Every row gives one point. Two turns around zero, p and q, are shown by what they do to some points. Write where each new point lands after one turn and then the other. Backwards means that the second turn is done in reverse. Each puzzle has new turns, and all numbers are rounded.

Turn p:
2.7; 1.9 => -3.3; 0.6
-3.6; -1.2 => 3.4; -1.7
1.0; -0.7 => -0.2; 1.2
Turn q:
-2.2; -0.5 => 0.2; -2.2
-0.2; -2.0 => 2.0; -0.4
0.5; 5.2 => -5.1; 1.1
0.3; -2.3 => 2.3; 0.0
1.6; -0.4 => 0.6; 1.5
Where do these land?
q, then p: 0.3; -0.3 => -0.4; 0.1
q, then p: 3.7; 0.1 => -2.9; -2.4
q, then p backwards: -0.9; 0.4 => -0.2; 1.0
q, then p: 1.6; 1.6 => -0.3; -2.2
q, then p: -4.7; -1.8 => 2.6; 4.3

Turn p:
2.8; 0.9; -1.9; -4.8 => 0.1; -0.1; 3.0; -5.1
-2.0; 1.0; 2.1; 0.5 => 1.0; 2.2; -1.6; 1.2
-0.8; 2.9; 3.5; 3.4 => 1.1; 1.0; -5.4; 1.3
-2.5; 1.7; -1.8; 0.9 => -2.9; 1.9; -0.8; 0.7
0.7; -5.0; -0.9; -1.3 => 1.1; -2.2; 4.4; 1.6
0.8; -0.1; -0.4; 1.4 => -0.5; -1.4; -0.8; 0.3
0.9; -1.5; -0.6; -0.2 => 0.2; -1.3; 1.3; 0.1
Turn q:
-3.8; 0.1; 1.3; -0.1 => -3.4; 1.2; 1.6; 0.8
1.7; 1.4; 1.2; 0.8 => 1.0; 0.1; 0.3; -2.4
1.4; -1.5; 0.9; -4.9 => -1.9; -2.1; -4.6; -0.5
-3.9; 1.1; -1.9; -0.8 => -1.9; 3.1; 0.1; 2.7
-0.5; -1.6; -2.1; 0.3 => 0.8; -0.5; 0.0; 2.5
1.1; 1.5; 2.9; 2.9 => 0.6; -0.1; 2.9; -3.4
4.1; -0.9; -2.3; 1.7 => 4.8; -1.7; -0.4; 0.1
Where do these land?
p, then q backwards: -4.1; 1.2; 1.6; -1.8 => -2.0; 3.7; -2.5; 0.3
q, then p backwards: 3.6; -1.5; -0.5; -0.5 => 3.1; -0.2; 2.1; 1.2
p, then q backwards: 4.0; -2.1; 0.4; 2.8 => 2.9; -4.4; 0.4; -0.3
q, then p: -0.9; -0.9; -1.6; 0.2 => -0.4; -1.0; -1.4; 1.0
q, then p: -2.6; 3.4; 0.1; -0.7 => -1.3; 3.2; -2.2; -1.5
